Each row is a point. Each copy is the shape, with its points in the same order, stretched, turned, moved and blurred by noise. Is it also mirrored, or only turned?

Shape, 7 rows:
[[ 0.01 -0.38]
 [ 0.17 -0.28]
 [ 0.21 -0.23]
 [ 0.04 -0.50]
 [ 0.23  0.62]
 [ 0.12  0.12]
 [-0.22  0.60]]
Copy 1:
[[-0.04 -0.43]
 [ 0.11 -0.21]
 [ 0.08 -0.17]
 [ 0.04 -0.49]
 [-0.23  0.55]
 [-0.15  0.10]
 [-0.61  0.36]]
Copy 1 is: only turned
Copy 2:
[[-0.07 -0.43]
 [ 0.09 -0.43]
 [ 0.19 -0.39]
 [-0.12 -0.56]
 [ 0.75  0.42]
 [ 0.35  0.01]
 [ 0.27  0.69]]
Copy 2 is: only turned
Copy 3 (7 x 2):
[[-0.39  0.13]
 [-0.41  0.31]
 [-0.36  0.34]
 [-0.54  0.14]
 [ 0.40  0.67]
 [ 0.02  0.41]
 [ 0.61  0.32]]
Copy 3 is: mirrored

Shape:
[[ 0.61  0.28 -0.22]
 [-0.42 -0.61  0.23]
 [ 0.50  0.20 -0.76]
 [-0.13  0.26 -0.29]
 [ 0.29  0.29 -0.06]
 [-0.17  0.00 -0.21]]
Copy 1 (6 x 3):
[[ 0.57 -0.17 -0.06]
 [-0.61 -0.07  0.27]
 [ 0.49 -0.56 -0.46]
 [ 0.04 -0.05 -0.45]
 [ 0.34  0.04 -0.10]
 [-0.16 -0.14 -0.26]]
Copy 1 is: only turned
Copy 2 (6 x 3):
[[-0.29  0.62 -0.44]
 [-0.08 -0.48  0.31]
 [-0.65  0.41 -0.76]
 [-0.09  0.03 -0.45]
 [-0.05  0.38 -0.41]
 [-0.11 -0.02 -0.25]]
Copy 2 is: mirrored
Copy 3:
[[ 0.32  0.63 -0.11]
 [ 0.07 -0.82  0.02]
 [ 0.06  0.61 -0.64]
 [-0.35  0.18 -0.09]
 [ 0.13  0.38  0.06]
 [-0.19 -0.06 -0.13]]
Copy 3 is: only turned

Shape, 10 rows:
[[ 0.02 -0.41 -0.41  0.58 -0.30 -0.10]
 [-0.15 -0.48 -0.33 -0.05  0.61  0.01]
 [-0.34  0.36 -0.07 -0.17 -0.13 -0.05]
 [ 0.32 -0.60  0.36 -0.23 -0.30 -0.23]
 [ 0.35 -0.17  0.08  0.36  0.00  0.11]
 [ 0.36  0.37 -0.41 -0.91 -0.23  0.26]
 [ 0.29 -0.41 -0.10 -0.33  0.06  0.48]
 [ 0.20 -0.19  0.15  0.03 -0.28 -0.45]
 [ 0.31 -0.44 -0.28 -0.16  0.54  0.63]
 [ 0.03  0.11 -0.13  0.26 -0.15  0.35]]
Copy 1 (10 x 6):
[[ 0.83 -0.06 -0.43 -0.15  0.44 -0.03]
 [ 0.44  0.62 -0.01  0.45  0.48  0.00]
 [-0.09 -0.23  0.00  0.33 -0.07 -0.10]
 [ 0.65 -0.05  0.37 -0.07 -0.30  0.43]
 [ 0.40  0.03 -0.02 -0.39  0.36  0.22]
 [-0.18  0.36 -0.05  0.22 -0.86 -0.19]
 [ 0.29  0.49 -0.14 -0.03 -0.15  0.34]
 [ 0.56 -0.25  0.32 -0.04 -0.07  0.04]
 [ 0.25  0.88 -0.24 -0.06  0.27  0.25]
 [ 0.16 -0.02 -0.35 -0.23  0.19  0.13]]
Copy 1 is: mirrored
Copy 2:
[[ 0.32 -0.38 -0.42  0.71  0.00  0.27]
 [-0.11 -0.38 -0.47 -0.01  0.86 -0.39]
 [-0.17  0.65  0.26  0.28  0.13  0.06]
 [-0.16 -0.53 -0.15  0.43 -0.45 -0.65]
 [ 0.22 -0.52 -0.19  0.04 -0.04 -0.08]
 [ 0.24  0.99 -0.10 -0.20  0.15 -0.65]
 [-0.11 -0.18 -0.53 -0.37  0.03 -0.55]
 [ 0.18 -0.25  0.14  0.72 -0.19 -0.22]
 [-0.03 -0.42 -0.75 -0.73  0.61 -0.42]
 [ 0.04  0.15 -0.11 -0.08 -0.05  0.24]]
Copy 2 is: only turned
Copy 3:
[[ 0.19 -0.51 -0.23  0.17  0.26 -0.80]
 [-0.04 -0.71  0.64 -0.17  0.49 -0.03]
 [-0.34  0.32  0.53  0.35 -0.04 -0.23]
 [ 0.42 -0.29  0.30 -0.53 -0.44 -0.39]
 [ 0.34 -0.30 -0.06 -0.01  0.34 -0.14]
 [-0.54 -0.15  0.27  0.53 -0.75  0.69]
 [-0.32 -0.46  0.09 -0.34 -0.09  0.35]
 [ 0.45 -0.21  0.31  0.11 -0.26 -0.51]
 [-0.31 -0.70  0.19 -0.34  0.46  0.57]
 [-0.17  0.01 -0.13  0.10  0.28 -0.11]]
Copy 3 is: mirrored
Copy 4:
[[ 0.47 -0.08  0.17  0.61 -0.76 -0.05]
 [-0.19 -0.69  0.23 -0.09 -0.02 -0.26]
 [ 0.00  0.41 -0.01 -0.32  0.12 -0.04]
 [ 0.60 -0.11  0.70  0.12  0.16  0.32]
 [ 0.49 -0.23 -0.24  0.10 -0.14  0.24]
 [ 0.41  0.27  0.36 -1.21 -0.06  0.25]
 [ 0.24 -0.45  0.27 -0.37 -0.08  0.49]
 [ 0.58  0.11  0.40  0.17  0.05 -0.05]
 [ 0.09 -0.85 -0.05 -0.43 -0.09  0.32]
 [ 0.35  0.09 -0.38 -0.10 -0.26  0.26]]
Copy 4 is: only turned
